Rows are points. The last column is the point's height on a tilted bowl or saddle (a function of degree 2), plus a little noise. Count its main directions that bend up, bend down and stay straight.
In the rows, zero is written as 128.

Points (11 x 3)
[[115 158  98]
 [ 70 123  76]
 [120 138 102]
 [154 106 110]
 [ 53 125  64]
 [110 114 103]
 [103  64 130]
 [121 175 101]
 [131 141 105]
 [ 90  92 107]
 [128 101 112]]
Directions: 1 up, 1 down, 0 straight

Points (18 x 4)
[[ 98  70 146 141]
 [121 130 118 147]
 [140 156 124 132]
 [ 99  93  99 164]
 [102 106 165 125]
 [126  99 225  41]
 [ 52 137  79 165]
 [122 138 165 119]
 [135 130 114 140]
 [126 107  96 152]
 [ 74 152 121 156]
 [114 129 133 143]
 [118 113  93 155]
 [ 92 172 120 152]
 [149 187 134 121]
 [ 89 149 144 143]
 [146 128 174  98]
 [172 142 183  70]]
Directions: 0 up, 2 down, 1 straight

Points (21 x 5)
[[159 128 137 141 166]
 [110 128 157  74  90]
 [ 97 112 127 142 155]
 [113 126  93 144 169]
 [ 68 158 114 113 134]
 [131 118 153  76 107]
 [132 179 106 124 165]
 [143 146 164 134 154]
 [140  83 179 167 106]
 [183 163 147  78  95]
 [184 179 111 173 152]
 [ 91 107 108 140 146]
 [ 99 151 203 121  92]
 [104 213 152 101 110]
 [137 124 122 165 184]
 [164 100 145 129 143]
 [ 86 205 147 151 185]
 [111 157  98 140 179]
 [179 101 164 100 109]
 [119 109 157 122 135]
 [128  85  97 127 133]]
Directions: 0 up, 3 down, 1 straight
